Each row is a point. The points of each table are mixes of a few directions, plus a little noise. Count the directions of each table, and those that both share. Where both have some left over, give the other angles between the two spaces (their principal angles), to ten degrees, smallest first.

First (6 x 3):
[[+0.38, -0.22, +0.10],
[-0.16, +0.09, -0.04],
[+0.63, -0.39, +0.17],
[-0.12, +0.07, -0.03],
[-0.35, +0.22, -0.09],
[-0.38, +0.23, -0.10]]
Second (7 x 3):
[[-0.07, +0.01, -0.08],
[+0.03, -0.01, +0.04],
[+0.40, -0.11, +0.51],
[+0.22, -0.05, +0.26],
[+0.18, -0.04, +0.22],
[-0.45, +0.11, -0.55],
[-0.32, +0.09, -0.39]]
Directions: first 1, second 1, shared 0; angles 40

First (9 x 8):
[[+0.02, -0.17, +0.13, -0.05, -0.19, -0.55, +0.12, +0.43],
[+0.01, +0.30, -0.12, +0.01, +0.39, +0.81, -0.16, -0.75],
[+0.04, -0.52, +0.10, +0.22, +0.55, -0.11, +0.35, -0.06],
[+0.06, +0.04, +0.12, -0.16, -0.17, -0.45, +0.04, +0.25],
[-0.05, +0.08, -0.13, +0.11, +0.10, +0.51, -0.09, -0.30],
[+0.01, -0.20, +0.05, +0.05, +0.06, -0.21, +0.12, +0.16],
[+0.09, +0.36, +0.02, -0.22, +0.15, +0.20, -0.11, -0.42],
[-0.09, +0.08, -0.07, +0.02, -0.55, -0.13, -0.15, +0.41],
[-0.08, +0.05, -0.06, +0.04, -0.35, -0.06, -0.11, +0.27]]
Second (8 x 8):
[[-0.42, +0.29, +0.75, +0.25, +0.14, +0.11, -0.04, +0.18],
[+0.30, -0.21, -0.51, -0.18, -0.10, -0.06, +0.03, -0.12],
[-0.10, +0.08, +0.20, +0.07, +0.03, +0.04, -0.01, +0.06],
[+0.31, -0.21, -0.53, -0.17, -0.11, -0.06, +0.03, -0.13],
[-0.27, +0.19, +0.47, +0.17, +0.09, +0.07, -0.04, +0.12],
[-0.41, +0.28, +0.68, +0.22, +0.13, +0.10, -0.03, +0.17],
[+0.14, -0.12, -0.26, -0.08, -0.04, -0.05, +0.02, -0.05],
[+0.44, -0.33, -0.79, -0.26, -0.17, -0.12, +0.05, -0.17]]
Directions: first 3, second 1, shared 0; angles 90

First (10 x 11):
[[+0.13, +0.09, -0.07, -0.09, -0.20, -0.24, +0.04, +0.14, -0.19, -0.06, -0.12],
[+0.30, +0.13, +0.24, -0.28, -0.51, +0.21, +0.22, +0.06, +0.51, -0.02, +0.56],
[+0.00, -0.39, +0.10, +0.50, -0.30, +0.23, -0.11, -0.15, +0.54, +0.04, +0.43],
[-0.01, -0.04, -0.14, +0.33, -0.18, -0.06, -0.12, +0.03, -0.32, +0.09, -0.18],
[-0.25, +0.06, +0.01, -0.29, +0.72, -0.02, +0.01, -0.08, -0.04, -0.07, -0.23],
[+0.04, -0.20, -0.05, +0.08, -0.21, -0.37, +0.00, +0.08, +0.06, -0.23, -0.07],
[+0.16, +0.21, +0.08, -0.08, -0.25, +0.20, +0.07, +0.04, -0.04, +0.14, +0.17],
[-0.62, -0.14, -0.01, +0.13, +1.27, +0.46, -0.23, -0.40, +0.02, +0.24, -0.24],
[+0.20, +0.07, -0.14, -0.01, -0.45, -0.41, +0.02, +0.23, -0.35, -0.13, -0.20],
[+0.02, +0.23, +0.02, -0.28, +0.14, +0.01, +0.09, +0.07, -0.16, +0.02, -0.11]]
Second (11 x 11):
[[-0.27, -0.46, -0.35, +0.39, +0.31, -0.85, -0.24, +0.06, -0.49, -0.36, -0.75],
[+0.09, +0.16, +0.13, -0.15, -0.11, +0.30, +0.09, -0.02, +0.17, +0.14, +0.27],
[+0.03, +0.05, +0.04, -0.04, -0.04, +0.09, +0.03, -0.01, +0.05, +0.04, +0.08],
[+0.03, +0.04, +0.03, -0.04, -0.03, +0.07, +0.03, -0.01, +0.04, +0.04, +0.07],
[-0.36, -0.60, -0.46, +0.51, +0.40, -1.10, -0.32, +0.08, -0.62, -0.48, -0.97],
[+0.08, +0.13, +0.10, -0.12, -0.09, +0.25, +0.07, -0.02, +0.15, +0.11, +0.22],
[+0.03, +0.05, +0.05, -0.05, -0.03, +0.10, +0.03, +0.00, +0.06, +0.05, +0.08],
[+0.07, +0.13, +0.10, -0.11, -0.08, +0.24, +0.07, -0.01, +0.13, +0.10, +0.20],
[+0.11, +0.18, +0.14, -0.16, -0.12, +0.34, +0.10, -0.03, +0.19, +0.15, +0.30],
[+0.15, +0.25, +0.20, -0.21, -0.17, +0.46, +0.13, -0.04, +0.27, +0.20, +0.41],
[+0.03, +0.06, +0.04, -0.05, -0.03, +0.09, +0.03, -0.01, +0.06, +0.05, +0.09]]
Directions: first 4, second 1, shared 1

First (9 x 18):
[[+0.09, -0.22, +0.27, +0.20, -0.40, -0.63, -0.38, -0.41, -1.25, +0.06, -0.22, +0.25, +0.16, +0.57, -0.03, +0.36, -0.46, +0.10],
[-0.02, +0.02, -0.05, -0.05, +0.08, +0.13, +0.07, +0.07, +0.22, -0.04, +0.03, -0.03, -0.06, -0.08, +0.00, -0.07, +0.09, -0.01],
[+0.02, -0.01, +0.10, -0.16, +0.26, +0.25, -0.12, +0.05, +0.41, -0.22, -0.03, +0.12, -0.14, -0.04, +0.02, -0.32, +0.17, -0.08],
[-0.08, +0.23, -0.31, +0.07, -0.03, +0.13, +0.41, +0.25, +0.43, +0.27, +0.23, -0.35, +0.18, -0.47, +0.00, +0.13, +0.15, -0.04],
[-0.03, +0.05, -0.09, -0.05, +0.13, +0.21, +0.12, +0.12, +0.39, -0.05, +0.06, -0.06, -0.08, -0.13, +0.01, -0.12, +0.15, -0.01],
[+0.04, +0.01, +0.18, +0.22, -0.37, -0.54, -0.22, -0.24, -0.90, +0.28, -0.06, +0.02, +0.42, +0.11, -0.03, +0.34, -0.32, -0.03],
[-0.02, -0.30, -0.09, -0.13, +0.09, +0.15, +0.01, -0.08, +0.00, -0.40, -0.16, +0.24, -0.61, +0.58, +0.01, -0.07, -0.03, +0.27],
[+0.01, +0.28, +0.09, -0.16, +0.34, +0.38, -0.04, +0.26, +0.87, +0.03, +0.16, -0.12, +0.25, -0.66, +0.02, -0.44, +0.37, -0.34],
[-0.02, -0.08, -0.13, +0.07, -0.12, -0.10, +0.14, -0.03, -0.18, +0.03, -0.01, -0.03, -0.10, +0.16, -0.01, +0.20, -0.09, +0.14]]
Second (9 x 18):
[[+0.15, +0.31, +0.18, -0.12, +0.39, +0.75, -0.10, -0.27, -0.05, +0.02, +0.19, -0.41, +0.42, -0.88, +0.13, -0.40, +0.50, +0.14],
[+0.42, +0.39, +0.49, -0.58, -0.24, +0.31, -0.10, +0.47, +0.44, -0.71, -0.06, +0.52, +0.12, +0.00, +0.22, -0.07, -0.36, -0.33],
[+0.02, +0.01, +0.01, +0.04, -0.28, -0.36, +0.07, +0.18, -0.05, +0.07, -0.05, +0.12, +0.08, +0.18, +0.01, +0.24, -0.26, -0.15],
[-0.20, +0.06, -0.33, +0.30, +0.13, -0.11, +0.07, -0.22, -0.18, +0.52, +0.23, -0.26, +0.18, -0.34, -0.14, +0.22, -0.02, +0.10],
[-0.07, -0.41, +0.06, +0.07, -0.21, -0.41, +0.02, +0.04, -0.12, -0.13, -0.34, +0.07, -0.34, +0.66, +0.01, -0.07, +0.12, -0.01],
[+0.07, -0.06, +0.24, -0.07, +0.15, +0.35, -0.08, -0.20, -0.13, -0.07, -0.10, -0.34, +0.12, -0.26, +0.12, -0.45, +0.54, +0.09],
[+0.00, +0.10, -0.09, -0.01, -0.18, -0.24, +0.06, +0.18, +0.10, +0.02, +0.07, +0.22, +0.02, +0.10, -0.04, +0.31, -0.39, -0.14],
[-0.20, +0.01, -0.37, +0.27, +0.01, -0.28, +0.10, -0.06, -0.09, +0.39, +0.20, -0.01, +0.00, -0.02, -0.16, +0.36, -0.23, +0.02],
[-0.18, -0.41, -0.25, +0.08, +0.23, -0.02, -0.01, -0.13, +0.10, -0.12, -0.10, +0.11, -0.62, +0.51, -0.08, -0.11, +0.11, +0.23]]
Directions: first 3, second 4, shared 1; angles 40, 60

First (8 x 32):
[[-0.25, -0.16, -0.03, +0.04, -0.59, +0.12, -0.09, +0.09, +0.34, -0.35, +0.30, -0.16, -0.03, -0.22, -0.18, -0.18, -0.07, -0.11, -0.17, -0.05, +0.04, +0.12, -0.17, -0.39, -0.08, -0.10, -0.19, +0.02, +0.23, -0.11, +0.09, -0.11],
[+0.19, -0.14, +0.13, +0.04, -0.03, -0.14, -0.50, +0.13, +0.17, +0.62, +0.05, -0.10, -0.07, +0.07, +0.22, +0.36, -0.21, -0.40, -0.23, -0.14, +0.30, -0.40, -0.02, -0.12, -0.21, +0.25, +0.33, +0.04, -0.14, -0.23, +0.07, +0.16],
[+0.04, -0.39, -0.12, -0.36, -0.29, +0.01, +0.12, -0.50, +0.11, -0.06, +0.33, +0.27, +0.23, -0.21, +0.16, +0.00, -0.08, +0.28, +0.03, +0.17, -0.31, +0.11, -0.04, +0.18, +0.08, -0.02, -0.05, +0.25, +0.16, -0.02, +0.20, +0.03],
[-0.42, +0.26, -0.24, +0.23, +0.60, +0.23, +0.92, +0.05, -0.60, -0.39, -0.35, +0.07, -0.19, +0.23, -0.54, -0.61, +0.33, +0.49, +0.43, +0.08, -0.39, +0.23, +0.11, +0.43, +0.10, -0.49, -0.16, -0.01, +0.06, +0.52, +0.04, -0.23],
[-0.05, +0.24, +0.18, +0.20, +0.17, -0.45, -0.30, -0.09, -0.13, +0.27, +0.09, -0.15, -0.02, +0.18, +0.39, -0.16, -0.37, -0.05, +0.06, +0.10, +0.19, -0.26, +0.11, +0.06, -0.03, +0.05, +0.21, -0.06, -0.15, -0.04, -0.07, +0.19],
[+0.07, -0.22, -0.20, -0.06, +0.04, +0.38, +0.13, +0.33, +0.22, -0.41, -0.05, +0.20, +0.16, +0.03, -0.22, +0.52, +0.28, +0.00, -0.31, -0.01, +0.28, +0.14, -0.06, +0.04, -0.08, +0.19, -0.04, -0.25, +0.24, -0.13, +0.11, -0.21],
[+0.25, +0.41, +0.41, +0.17, +0.16, -0.39, -0.51, +0.04, -0.23, +1.06, -0.35, -0.40, -0.41, +0.07, +0.22, -0.18, -0.18, -0.50, +0.24, -0.31, -0.07, -0.42, +0.07, -0.27, -0.01, +0.00, +0.24, +0.22, -0.59, +0.04, -0.30, +0.33],
[+0.15, +0.01, -0.13, -0.27, -0.06, +0.23, +0.23, -0.05, +0.12, -0.74, -0.04, +0.27, +0.32, -0.15, -0.03, +0.25, +0.31, +0.29, -0.04, +0.15, -0.03, +0.47, +0.00, +0.06, +0.24, +0.11, -0.33, -0.21, +0.19, -0.04, -0.12, -0.17]]
Second (8 x 32):
[[-0.27, +0.06, -0.01, +0.01, -0.09, -0.04, +0.36, -0.32, -0.27, +0.06, +0.01, -0.09, -0.20, -0.11, -0.19, -0.70, -0.01, +0.22, +0.39, +0.00, -0.55, +0.10, +0.00, +0.03, +0.10, -0.43, -0.16, +0.33, -0.05, +0.31, +0.02, +0.01],
[-0.04, -0.09, +0.13, -0.01, -0.12, -0.26, -0.15, -0.33, -0.12, +0.70, +0.12, -0.14, -0.20, -0.05, +0.15, -0.35, -0.28, -0.11, +0.19, -0.08, -0.30, -0.30, +0.00, -0.02, -0.07, -0.16, +0.18, +0.40, -0.20, +0.08, +0.09, +0.22],
[+0.06, +0.07, +0.21, -0.05, -0.23, -0.55, -0.49, -0.40, +0.12, +0.11, +0.39, -0.05, +0.20, -0.04, +0.66, -0.08, -0.51, +0.02, -0.01, +0.22, +0.13, -0.14, +0.06, -0.03, +0.07, +0.16, +0.10, +0.00, -0.06, -0.19, -0.07, +0.25],
[+0.32, +0.18, +0.14, -0.08, -0.18, +0.00, -0.43, +0.26, +0.32, -0.30, -0.07, -0.04, +0.18, -0.10, +0.19, +0.48, +0.10, -0.24, -0.25, -0.04, +0.39, +0.16, -0.02, -0.32, +0.10, +0.35, -0.14, -0.33, -0.03, -0.29, -0.29, -0.01],
[+0.51, +0.21, +0.03, -0.15, +0.35, +0.08, -0.20, +0.28, +0.10, -0.29, -0.31, +0.23, +0.31, +0.10, +0.23, +0.81, +0.28, -0.05, -0.22, +0.05, +0.44, +0.17, +0.10, +0.09, +0.16, +0.49, -0.02, -0.46, -0.06, -0.22, -0.28, -0.03],
[-0.02, -0.66, -0.24, -0.40, -0.52, +0.35, +0.24, -0.32, +0.29, -0.09, +0.34, +0.26, +0.13, -0.33, -0.20, +0.09, +0.10, +0.16, -0.11, +0.01, -0.37, +0.16, -0.17, +0.01, -0.04, -0.08, -0.12, +0.34, +0.29, -0.04, +0.35, -0.11],
[-0.24, +0.63, +0.13, +0.46, +0.44, -0.10, +0.17, +0.36, -0.42, +0.01, -0.44, -0.34, -0.36, +0.25, -0.27, -0.51, +0.10, -0.08, +0.29, -0.13, +0.02, -0.03, +0.10, -0.08, +0.03, -0.27, -0.05, -0.15, -0.24, +0.28, -0.27, -0.03],
[-0.31, -0.41, -0.40, +0.22, +0.35, +0.51, +0.51, +0.47, -0.02, -0.18, -0.04, +0.18, -0.06, +0.28, -0.57, +0.26, +0.24, +0.07, -0.28, -0.04, +0.23, -0.11, -0.06, +0.31, -0.34, -0.07, +0.20, -0.13, +0.36, +0.07, +0.45, -0.30]]
Directions: first 6, second 6, shared 6
